Each row of a before or after table is a point. The points were changed in one or more steps. Then noise was added and the rows were shuffled. The steps act on how far a point lies along the listed directions, d1 being the first. What was done? A step turns or swaps two directions, mirrors them in a line or flattens them onto one, adds a multiple of one to another, or multiplies one. Angles are multiples of 10 degrees, from the lower direction toward the higher: turns from -170 to 170, lines from 10 to 170 but not 90. Use the fewest steps. Two steps may share a direction if one is a turn and the other turns, adds or multiplies; they go together, in the order done. Otherwise the lowest direction goes first.

Directions:
(1): [-22 -30]
(2): [-30  22]
Before, 11 rows:
[[ 33 -25]
 [-22  14]
 [ 37   2]
 [  4   1]
 [ -4  29]
 [-11 -48]
 [ 45  -1]
 [ 43 -14]
 [ -2  37]
 [-36  -8]
 [-39  -2]]
After:
[[-45 -21]
 [ 26 -26]
 [ 27 -35]
 [  4  -3]
 [ 22  21]
 [ 18 -42]
 [-29  23]
 [  2 -43]
 [ 28  26]
 [ -4  27]
 [-27  28]]
Steps: turn d1 and d2 by 50 degrees

Directions:
(1): [-15 -11  36  44 -25   0]
(2): [-23 -27 -36  -4 -33 -23]
(3): [-31 -11   8 -24  -8  49]
Before (12 x 6):
[[  4   8  -7   0  -3  -8]
 [-14  -5   8   0  -4   7]
 [-25 -16  -4 -21   1  37]
 [ 13  15  23  13  15   9]
 [  3  12   8  -1   7  12]
 [  7   5   9  -3   6   9]
 [  9  15  -2 -21  23   6]
 [ 12   2  10  11   3  -4]
 [ -1  -5   4   8  -4  -9]
 [ -5   0   2   3  -6  -8]
 [  5   7   0   7   2   6]
 [  2  10   3   2  -9 -10]]
After:
[[ 23  24 -35 -61  45   6]
 [  9  -1  20  22  -3  -4]
 [ -9   0  10  12 -10  -8]
 [ -6  -9  15  21 -12  -9]
 [-21 -13 -14 -33   8  37]
 [-20  -8  18  14 -12   7]
 [  4  12   6  -3   7  13]
 [  8  12  34  26   7   9]
 [  6  10 -13  -6   2  -9]
 [  8   6   7  -6   8  10]
 [ -1   8   7   8 -12  -9]
 [  4   7   2  10   2   6]]
Steps: multiply d1 by 3

Directions:
(1): [-19 -19 -18 -42  19  11   6  39 -43 -17  25]
(2): [ 22  -1  42 -14  19  20  46   3   2  44  19]
Before:
[[ -6 -15  19 -60  40  30  32  46 -54  21  42]
 [  5   3  -5  10   3  -9   4 -17  19  12 -21]
 [ 15   0  21  22  -9  -1   7 -10  10   8  -1]
 [-26  -7 -22   2   1 -13 -15   1  -9 -24  -1]
 [ 12  16  15  30  -7 -11  11 -20  19   7  -2]
 [ 12   9  34  12  11   6  10 -14  10  24  -4]
 [ -4  -2  -9   7  -2 -22 -12  -2   1  -5   4]
 [  3   2  19   5   0   8  19   1   5  10   8]
 [-11  -5 -11  -7 -15   4 -14  -9   5 -27  -4]
 [ -6   1 -15  28 -12 -16 -32 -14  24  -6  -8]
 [ -5 -10   5 -24  12  13  15  20 -21   2  16]
 [-20  -9 -29  -6   0   1 -24   4 -15 -28   4]
 [-15   7  -8  12 -11  -7 -16  11   0 -16 -25]
 [-38  -9 -47 -10   9  -6 -36  24 -25 -41   2]]
After (14 x 11):
[[  7  -5   5  -8  16   3  22  -3   4  23  -5]
 [  8  -9  18  -3   6   9  17  12 -14   6  16]
 [-18  -5 -23  -5  -7  -4 -21   9 -12 -27  -3]
 [ -9  -4   0  -8   3   7  10  16 -13  -6  13]
 [-44  -7 -57 -19  -4 -13 -58  26 -44 -57  -4]
 [ 14   2  23  18   2  -1   8 -14  29  33   8]
 [ 10   4  21  -3  12   3  34   6  -9  13  21]
 [  5   2  10   5 -16   6  -1 -24  23  -6  -6]
 [ -7   6   2  26  -7 -14  -8 -25  20   0 -12]
 [ -6  17 -15  48 -16 -17 -36 -31  38 -11 -30]
 [  4  12  18  19  -8  -2   4  -1  17   9 -24]
 [  1   5  -5  28 -13  -5 -22 -29  21  -7 -14]
 [  6   2   6  11  -1 -19  -1  -8  10  10   5]
 [ -4  -4  18 -20  25  13  12  17 -23   8  15]]
Steps: turn d1 and d2 by -90 degrees

Directions:
(1): [-31  60  17   7 -11  29 -11  12  19  13  30   9 -11  18]
(2): [  4  11 -45 -22  32  56   7  -8   9  16 -23  -6  15  -7]
(3): [ -3   1  30  28  -7  12  -4  10  16  16 -39 -59 -11 -21]
(4): [ -6  -1   8   2  -9   2  13 -38  12   0 -48  28 -36  41]
(5): [ 27  -5  -8  41  -7  38   8 -21 -43 -10  27  -9 -30   2]
(6): [ 46   2   4  -5   4  13 -13  31  35 -51  -2  -6  -7  26]
Before (10 x 14):
[[ 10 -29  24  -4 -13 -60  -5  -4  -5 -15 -18  14 -11   9]
 [ 35   1  -5  -4  -4   1 -14   9 -18 -38  40  27   8   0]
 [  6 -14   7  17 -14   8 -12   4 -21 -14  47  -9  -2  -9]
 [  0  -8   0  12   4 -18   2   4 -12  -9   8  -3   4 -19]
 [  1  14  28   8 -23 -21   7  11  -3 -16  17  -3 -19   2]
 [ 39  13 -21 -14  14  38  -8  35   3 -40  14  -3   5   7]
 [ 45 -50  24   8  -2 -44  -2   4   2 -47 -31  -2  -6  10]
 [ -1 -14   9   6 -11  -8   1 -24 -26  -3   7  11 -25   7]
 [ 23   1   3  17 -22   7  10   9 -30  -7  39  -7 -13   1]
 [ 40 -52  31  11 -10 -48   5   1  33 -47 -59  19 -24  22]]
After:
[[-21  16   3 -16 -10 -19  -9 -10 -18   8  29  44  15  -8]
 [ 27   3  14  41 -22   5   4  -8 -17 -39  49  52 -42  32]
 [-10  13   9  19  -3  -4   0   6  -2  -6   9  -1  -8  -8]
 [-29   3  21  -9 -16 -13 -19  10  15   3  22   7  10   0]
 [  2  -1  22  -7 -17 -39   9  12  -1 -18   8   7  -6   1]
 [ -4  15 -35 -42  17   9   2  10  -9 -10  18  43  20  11]
 [-24  11  26  -1 -12 -10  -9  -2   3  10   7  -1 -15   2]
 [ 15  20  22  28 -14   6  -6  -1 -22 -31  54  34 -28  32]
 [-17  24  16 -19 -20 -24   4  23  14  16  16   9   9   8]
 [  9   1  25  29 -24 -19  -7 -11 -31  -8  26   8 -33  11]]
Steps: turn d1 and d5 by -130 degrees; turn d3 and d6 by 70 degrees; multiply d4 by 0.4

Directions:
(1): [-13   0   8  20  12  -5  -7   3  32   1  -1  -6 -16 -13  29  19  -6  10
  -6  16  -7   4  -7  60]
(2): [-36   4  22  23  18  27  26   4 -18  25 -14  -9  -7   3  29 -21  14  10
   1   4  17 -10  -7 -17]
Before:
[[ 23  -1 -16 -10 -17 -29 -31   2  28 -15   9   5   3 -10 -21  24 -10  -5
    1  -2 -14  10  16  21]
 [-15  -4  11  21  11   4  18   2   8  11  -7 -14 -12 -16  24  13  -7   5
    0   6  -1   0  -7  42]
 [-42   2  23  32  18  24  21   3   0  30 -15 -10 -11  -7  47 -15  14  21
   -3  14  11  -9  -8  29]
 [-41  -6  25  39  34  19  19  -2  14  19  -7  -8 -22 -12  53  -5   5  20
   -4  20   4  -9 -11  54]
 [  5   2   3   1   6   3   6   0   4  -2   4  -4   4  -1  -2   6  -5   6
   -1   5   1  -4   5   1]
 [ 15   2 -15 -10  -7 -21 -20 -12  28 -18   6  -5  -1 -11  -5  25 -14  -1
   -8   5 -15  12  -1  46]
 [-13   1  12  20  18   3  11   7  12   4  -1  -9  -8 -15  23  -2   2   9
  -10   7   9   7  -4  25]
 [  8   6 -11   0  -2 -11 -11  -2   1 -13   7   2   0  -3 -12  18 -10  -2
    4   7 -17   4   1  21]
 [ 20  -3 -11 -12  -3 -13 -21 -13  18  -9   3  12   8  -3 -17  18  -7  -7
    3  -4 -11  -2 -10  12]
 [-26   1  24  26  21  19  15   6   1  20 -19 -12 -15   0  43 -11  11  19
  -12  17   6 -11 -10  16]
 [  3  -8 -11 -16  -8 -10  -7   1  -5   2   0   4   4   0 -13   8  -4  -7
    0   3   4   3   0  -6]
 [ -5  -1   9   4   6  -4   6   3   4   2   8   5  -4   2  10   3   5  -1
    8   0   6  -2  -3   6]]
After (12 x 24):
[[  5   2   4   2   5   4   8   0   2  -2   3  -5   6   0  -1   5  -3   6
    0   3   3  -6   5  -4]
 [ -5   0   9   4   8  -4   7   4   3   3   7   5  -3   2   9   2   7  -1
    8   0   7  -2  -3   4]
 [-34   1  19  31  15  13   8   3  16  20 -11  -9 -14 -11  48  -2   9  21
   -5  18   4  -5  -7  54]
 [ -6   9  -2   2   1   8  10   0 -27   3   0   1   6   6 -13  -6   2  -3
    7   0  -3  -4   3 -25]
 [-14   7   2  -6   1  19  21  -9 -33  12 -11 -10  11   8  -6 -24  10   0
    1 -10  14  -5  -2 -49]
 [-24  -3  16  21  13  16  30   2 -10  20 -12 -15  -9 -10  25  -4   1   6
    4  -1  11  -5  -8  12]
 [-19   1  20  25  20  10   7   4  15  14 -15 -11 -17  -4  43   0   5  20
  -15  21   0  -6 -10  39]
 [  4   0  -1 -10   1   7  -1 -12 -14   5  -5  10  14   7 -19  -8   6  -7
    6 -12   4 -10  -9 -37]
 [  2  -9 -10 -16  -8  -9  -4   0  -8   3  -1   3   4   0 -12   6  -3  -8
    0   4   6   4   0 -13]
 [-17   2  17  21  19   9  19   7   2   9  -4  -8  -8 -12  22  -9   6  10
   -9   5  15   3  -4   9]
 [-46  -6  28  38  36  25  26  -2   3  24  -7 -12 -19  -7  54 -13   8  18
   -3  17   8 -13 -11  38]
 [ -2   4  -2  -7 -10   5   5   2 -24   9  -5   3  15   8 -21 -17  10  -5
    9 -15  13  -5  17 -60]]
Steps: swap d1 and d2
